Each row is a point. Any point is a mix of the corners, with weights that add up to 1. It lies inside the corners' shape when no weight is negative. Is each point inside? If not, which corners have a negative weight?

Corners:
(1): 54	-96	-53
(2): -47	59	21
(3): 29	3	-35
(4): -35	32	-36
Points:
-9	-1	-28 -> inside
-30	29	-30 -> inside
-10	45	-18 -> outside (1)
-31	44	8 -> inside
-29	27	-34 -> inside
20	5	-33 -> inside
57	-71	-59 -> outside (2)
-29	18	-22 -> outside (3)
-35	52	0 -> outside (1)

Corners:
(1): 68	-52	-11	-17	-10	92	70	69
(2): -94	-32	-22	34	-48	27	-35	16
(3): 71	29	65	-27	81	-42	-22	-73
(4): -7	66	18	-47	44	4	59	-57
(5): -62	34	-92	-17	-87	60	-35	45
(6): 16	87	69	-39	14	-18	2	9
(7): -20	-21	-28	58	-94	38	33	12
(8): 43	10	41	-50	37	-103	18	-36
(9): 21	13	-19	57	-2	24	45	78
Points:
-3	23	-4	-6	-19	35	9	16 -> outside (8)
44	22	32	11	19	-15	44	17 -> outside (2, 5)
-24	13	0	9	-13	13	5	12 -> inside
-4	10	-10	22	-30	21	34	10 -> inside
11	26	30	-5	6	-6	19	4 -> outside (5)
-4	24	-17	-6	-8	7	26	48 -> outside (3, 7)
-3	16	20	2	-4	-29	17	-28 -> outside (1, 5)
-21	12	-21	9	-29	-2	5	-10 -> outside (1, 6)

Corners:
(1): -16	22	116	4	21	18	31	-4	18	19	11	-13
(2): 36	-24	14	-10	-14	25	-7	46	-51	52	43	-17
(3): -11	-24	56	74	-60	1	-24	3	10	-18	20	13
(4): -2	-37	-52	-41	20	-45	32	9	-18	-36	-20	-55
(5): 20	6	-68	-27	17	-92	8	22	-79	-23	-19	19
(6): -38	-2	-69	-32	-7	14	11	57	-2	61	19	-30
(7): 28	42	-64	-11	40	-32	35	-38	-116	-36	-57	-44
(8): 55	31	86	12	-1	-21	-67	30	-7	28	-20	-4
(9): -4	-4	-1	-22	-74	4	17	34	4	-8	27	-11
(10): -5	-29	-3	-8	-17	21	6	-66	19	-8	9	-26
(11): 121	19	29	35	54	10	21	-68	33	84	-14	-4
(12): -1	64	-39	-8	-34	-80	-55	24	-38	-9	26	-38
(13): 12	5	16	-22	24	44	-6	57	13	-8	23	5
Points:
39	-1	33	12	16	-3	22	-32	-36	8	-19	-16 -> outside (6, 12, 13)
13	4	16	9	-47	-1	-30	20	11	16	30	0 -> outside (1, 4, 7)
21	5	-27	5	-17	-1	-4	-7	-17	12	14	-12 -> outside (1, 4, 8)
28	13	20	2	18	-17	-7	-2	-29	-5	-9	-14 -> outside (6, 9)
16	2	-12	-12	-6	-15	0	14	-22	10	8	-24 -> inside
13	-7	13	-2	-5	3	0	1	-7	13	4	-12 -> outside (12)
18	-17	36	11	22	53	23	-5	12	48	18	-24 -> outside (5, 8, 9, 12)
12	-6	0	-10	-14	10	0	32	-19	23	22	-14 -> inside
12	7	-24	-7	0	-20	6	-3	-18	6	6	-20 -> outside (8)

Corners:
(1): 33	-20	-25	-30	43	-68	-48	-2	8	-18	16	39	-9	45	-1	-21	-11	72
(2): 42	-10	34	8	13	-24	-1	28	7	49	45	-31	-20	87	-17	-6	27	59
(3): 1	-77	-16	21	-10	-15	-7	2	20	1	-75	-27	19	-2	35	9	-28	52
(4): 27	-36	-4	89	-23	8	-59	-11	13	36	-8	-78	3	-53	-6	23	-20	-14
(5): 32	-29	33	18	2	-27	23	40	13	-25	-10	12	-13	-9	-20	-30	-30	-27
(6): -14	-7	21	33	-11	25	-8	27	-23	-9	37	-7	57	-43	-29	-41	29	8
(7): 22	71	12	-1	51	18	10	-46	-27	-66	82	-54	51	-2	-12	-77	70	-37
(8): -7	-20	9	-15	21	19	-11	-14	64	33	-12	14	-28	57	-51	-67	-4	3
(9): 23	-14	8	-33	48	-3	61	10	20	36	23	50	-17	54	16	13	28	20
(10): 28	-88	-38	89	17	-35	-49	-12	11	30	7	0	19	35	-6	27	-35	-16
(11): 31	-71	-23	90	-51	21	-14	-44	10	6	46	-14	20	-13	36	42	-64	-6
(12): 3	-6	-25	-47	29	-20	25	-8	18	40	6	38	2	86	-39	3	-37	18
(13): 31	-5	11	121	-17	38	-75	-7	-30	11	-36	18	34	25	36	22	-50	31
(14): -58	16	35	11	23	-50	22	16	6	-2	4	15	-13	21	-15	-9	-1	29
(15): 8	21	19	-58	2	34	12	22	-30	-55	74	-29	-6	41	-27	-8	65	-13
(16): 12	53	-36	6	5	53	40	-3	14	-43	14	-2	47	14	-22	-39	67	30
(17): 12	37	8	24	52	60	27	13	-49	-39	44	-25	19	-5	-29	-53	39	34
(18): -40	10	-10	-25	46	0	4	83	-9	55	52	25	-28	52	66	-28	-50	31
(19): 43	-61	-57	104	-95	-19	-10	-35	-55	39	15	-25	-7	7	17	-19	13	14
Points:
11	0	1	26	4	3	-9	5	-11	-2	35	-13	6	22	-10	-22	6	12 -> outside (3, 9)
8	-7	-9	12	16	-5	-2	4	8	-15	12	0	15	9	18	8	-20	-1 -> outside (2, 6, 8, 17, 19)
7	-13	-7	22	9	6	-6	1	-2	-6	17	-3	11	10	-7	-15	1	6 -> outside (2)
6	-12	-4	7	13	-13	3	3	5	2	18	1	2	23	-8	-13	2	19 -> outside (13)

Corners:
(1): -12	-31	17	34	-7	-14	-32	29	-7	28	-26	18	10	18	24	-15	17	-11	63	26
(2): -32	-6	-17	-2	40	58	-45	32	27	0	-5	10	40	-12	-13	6	36	-13	-17	-5
(3): 23	28	-19	-15	19	51	-54	7	7	83	-31	-31	-14	47	28	71	60	12	3	-118
(4): 36	-39	-114	-18	-32	18	-100	25	-42	8	-73	-19	-40	15	6	72	-14	81	63	-56
(5): 13	-68	12	-35	17	3	23	6	32	22	21	16	31	12	51	5	14	3	17	38
(6): -22	12	57	-22	-10	-22	55	-43	11	-19	46	28	40	-45	-74	-81	-92	-44	-43	35
(7): -44	-2	69	-45	-32	-44	-2	77	-37	-46	39	-1	31	33	-37	-10	37	-11	10	64
(8): 7	-8	22	26	15	-66	-33	-2	-19	8	33	-48	34	19	21	-25	3	12	-1	76
(9): -64	31	-30	7	-18	32	-8	6	-18	1	69	17	1	7	4	-26	40	57	-37	-22
(10): 38	19	-56	12	-36	20	-33	-57	-17	-15	-32	-51	-59	58	-56	67	-9	-17	11	-23
(11): -35	-17	52	33	-7	-28	-8	-14	66	60	18	20	27	-20	35	18	-1	14	-20	41
(12): 7	-13	90	36	14	-16	50	-10	6	-12	11	-22	1	-1	38	-28	3	-4	-106	64
(13): -18	13	47	-47	-25	27	-55	9	19	25	66	68	34	-10	-9	-46	29	-47	-40	-1
(14): -45	12	-47	-13	-54	21	-4	-2	-5	18	-1	-31	-13	-43	50	34	88	-20	-31	-12
(15): -11	39	87	-35	26	3	32	-14	-8	4	82	24	-43	-34	-105	-38	-42	-104	-69	30
(16): 51	45	-97	-51	6	25	0	-2	-35	-9	-98	7	-47	31	-1	121	7	-38	6	-37
(17): 46	-50	-62	41	4	-25	15	-42	-8	18	-41	-2	-12	-5	45	97	12	22	-10	-66
(18): 25	-27	0	34	0	-26	-19	24	50	67	-1	2	31	19	-6	-38	25	-8	-25	45
(19): -56	22	60	-46	20	-37	5	-47	22	-34	32	7	-34	-5	-86	-80	-35	-90	-87	18
(20): -13	27	114	-32	31	-22	-2	-54	-21	14	30	-5	-8	-3	-97	-63	6	-1	-50	51
(21): 20	29	9	-7	42	-2	-33	-5	90	3	7	19	11	-34	-15	-68	24	2	-7	-5
Points:
-12	4	-5	-21	1	12	-20	-4	0	0	6	4	0	0	-20	8	7	-14	-4	-5 -> outside (12, 18)
-29	-25	-37	7	-26	-1	-28	6	-11	6	17	-14	13	14	15	9	25	5	-3	-15 -> outside (11, 12, 15, 16, 20, 21)
3	3	-8	-8	0	-3	-13	2	4	5	-3	0	-4	7	-4	13	9	-15	-12	-3 -> outside (20)
0	14	-5	0	-9	-6	-48	-11	10	18	8	-8	-20	11	-26	-5	20	0	-7	-15 -> outside (2, 5, 6, 12, 16)
14	16	-24	-18	1	8	-9	-3	-9	4	-27	4	-18	14	-10	37	7	-22	-6	-6 -> inside
-6	7	-7	1	-13	-3	-40	16	7	29	-1	7	-6	3	24	7	37	-7	-7	-15 -> outside (2, 5, 6, 10, 20)

Corners:
(1): 14	-31	-7	18	-42	-52	4	0	-10	-7	-19	4	8	-16	-8	48	17	-25	-28	5
(2): -20	5	-27	50	56	-32	-3	-7	-16	-12	-20	5	25	-12	9	16	-10	43	-32	10
(3): -23	11	-9	48	-18	-1	-31	11	1	69	-4	-7	-38	35	9	-26	-20	26	-21	-25
(4): -35	-12	72	-8	-32	-86	22	25	-6	-11	5	-18	-7	-34	-16	-2	41	23	-36	-5
(5): -12	11	-15	-31	-2	7	-8	-25	8	41	-11	-5	5	43	35	-28	-1	-26	-34	-6
(6): -24	5	-23	-1	-38	1	-12	-19	-28	19	-32	8	20	1	46	-27	31	27	-30	-58
(7): -32	-19	-17	18	20	8	22	18	20	2	-23	41	15	-4	17	-17	29	11	-29	12
(8): -29	-31	-19	-9	-16	8	12	-10	7	37	1	-6	37	-6	-32	-18	-26	25	-7	1
(9): -12	14	-29	-10	-33	-29	33	45	11	38	16	4	4	-25	-19	-27	40	-54	-4	-39
(10): -26	22	-6	32	6	-21	-9	-27	-17	7	-13	13	24	30	24	-41	16	29	-11	3
(11): -27	-4	23	25	-41	-58	-41	10	19	1	-12	23	15	-9	-2	-12	-71	-12	-17	-3
(12): 10	11	-17	25	-19	-38	-26	-17	-4	-29	7	30	-61	-2	49	68	-17	19	0	0
(13): 31	2	-49	12	-11	-8	9	-11	-24	-10	-20	25	-38	35	14	1	-93	20	55	8
(14): 49	14	-34	-25	-23	-26	-20	62	14	18	42	13	30	-36	13	-9	4	-10	0	-4
(15): -30	18	15	18	-32	22	19	-8	-7	61	-13	-6	-2	-20	24	-27	14	17	-23	1
(16): 51	29	37	41	40	-4	7	-18	13	-16	23	20	-35	-15	16	-25	-33	-17	6	7
(17): -37	5	-15	-34	-34	-9	18	17	-15	9	-6	0	16	-19	-27	-10	35	9	-37	-9
(18): -28	-5	-24	-25	-39	-17	18	-23	-16	62	-17	20	-37	-20	-10	-38	43	14	-22	8
(19): -21	33	-1	-1	5	9	18	-2	-60	17	-20	30	9	-15	39	-27	15	-73	53	-17
(20): -11	-28	-22	-1	-23	-3	-5	-28	7	17	-10	-25	-21	-32	7	-7	26	10	-11	4
(21): 57	6	-47	-25	-44	-35	-8	30	-12	-22	-3	9	26	-6	-14	58	-9	18	121	-25
Points:
-5	5	-2	3	-15	-25	5	4	-4	3	-5	11	0	-16	11	-3	9	-3	-8	-4 -> outside (3, 8)
5	4	-10	12	-7	-22	2	9	-3	3	0	11	0	-6	7	3	-10	-2	4	1 -> outside (6, 18)
-7	-1	-21	7	-14	-17	0	6	-9	10	-7	1	6	-4	10	8	9	11	-6	-8 -> outside (11, 16, 18)
-16	0	-9	9	-13	-18	4	-5	-11	13	-13	8	-2	-7	8	-5	7	6	-8	-7 -> outside (14)

Corners:
(1): 3	23	25	-43	-14	-9	-3	-4	-12	-3	-4	-15	13	-22	13	34	15	-23	-15	-23
(2): 17	20	-2	12	1	-26	-14	-32	3	27	4	6	25	0	-44	-11	47	9	-35	0
(3): 3	-10	10	-6	-13	-12	10	-4	-14	-12	-1	-30	14	18	-41	-6	26	1	52	22
(4): -24	-19	7	-12	-1	-23	-8	-46	11	-3	-11	14	27	16	-39	-12	5	32	41	-11
(5): 13	5	6	14	-28	-15	-7	-3	6	42	6	-41	12	0	-47	-15	27	-98	50	-22
(6): 8	17	13	-8	-14	-14	24	-40	-14	30	2	-15	-23	-5	6	28	1	4	-30	1
(7): -12	-21	31	-17	13	-2	-8	28	-12	-10	-3	-37	9	18	-25	-26	-27	1	8	-7
(8): -5	3	21	6	-9	-13	20	-13	6	-53	9	-9	16	-6	-5	29	-39	-11	-1	22
(9): 16	-31	3	23	-18	13	-6	-13	4	8	-12	-28	7	-27	19	-16	24	-17	-13	18
(10): 5	2	-22	8	-20	-5	6	-28	0	26	28	2	23	1	-20	-7	9	-14	-6	11
(11): -48	-59	31	11	6	14	1	-22	-29	1	-10	9	14	15	4	-8	9	8	-20	3
(12): -46	29	19	7	-30	-3	0	-31	12	46	6	-23	-6	11	14	60	-2	21	-5	-1
(13): 4	28	39	8	5	3	-7	-28	-17	32	61	-16	5	-4	3	-18	22	-11	-32	-9
(14): 12	32	27	-48	-25	-23	4	0	6	41	29	5	7	-24	-37	-1	23	-6	-11	-4
(15): -77	28	-8	-15	-10	-17	61	10	22	26	-17	-25	24	-12	-13	4	-1	-5	59	14
(16): 8	4	-3	-28	-9	0	1	-49	2	11	-19	96	-44	18	8	11	36	22	-26	20
(17): 2	-29	-10	19	-2	9	44	34	-10	-121	4	6	-15	-21	3	-6	-15	18	22	13
(18): 4	-73	13	22	2	-10	-8	-20	2	-15	1	-9	12	26	8	-11	22	21	-12	1
(19): 23	12	11	-3	-28	-3	24	-35	-5	22	-5	-1	16	21	-25	-16	29	26	-11	4
(20): -13	9	32	28	-11	17	28	5	6	35	2	-5	-26	-8	36	77	-29	-11	26	14
(21): 5	16	44	33	-21	-25	-1	36	-56	15	23	-19	-38	10	74	-1	-28	11	-32	-15
Points:
2	10	13	1	-21	-7	16	-1	-4	11	13	-28	3	-3	-3	9	2	-12	8	3 -> outside (2, 4, 11, 16)
23	8	12	-13	-11	-21	-2	-13	-11	-5	16	1	6	3	-22	-15	15	0	-8	-5 -> outside (9, 11, 12, 15, 20)
-6	2	10	4	-12	-6	9	-14	-1	4	5	-6	4	1	-6	11	6	3	2	6 -> inside
-6	-16	15	5	-7	-7	3	-18	-4	5	3	-3	6	8	-4	0	10	5	1	0 -> inside
-3	9	18	-6	-9	-13	14	-15	-7	4	7	2	3	1	-10	6	15	-3	4	-2 -> outside (7, 9, 10, 12)
-7	-2	12	-4	-15	-10	7	-12	-2	4	1	-9	7	2	-13	3	8	-2	4	2 -> outside (13, 20)
-1	0	16	-4	-11	-10	6	-16	-4	23	5	-7	8	1	-9	-4	13	-6	-2	2 -> outside (12, 17)
3	-13	10	13	-10	-3	-6	-13	-11	8	6	-7	5	11	-3	-5	15	-2	-2	-2 -> outside (6, 8, 14, 15)
-5	1	15	0	-10	-10	11	-14	-4	-6	4	-4	3	1	-3	10	-2	0	-1	6 -> inside
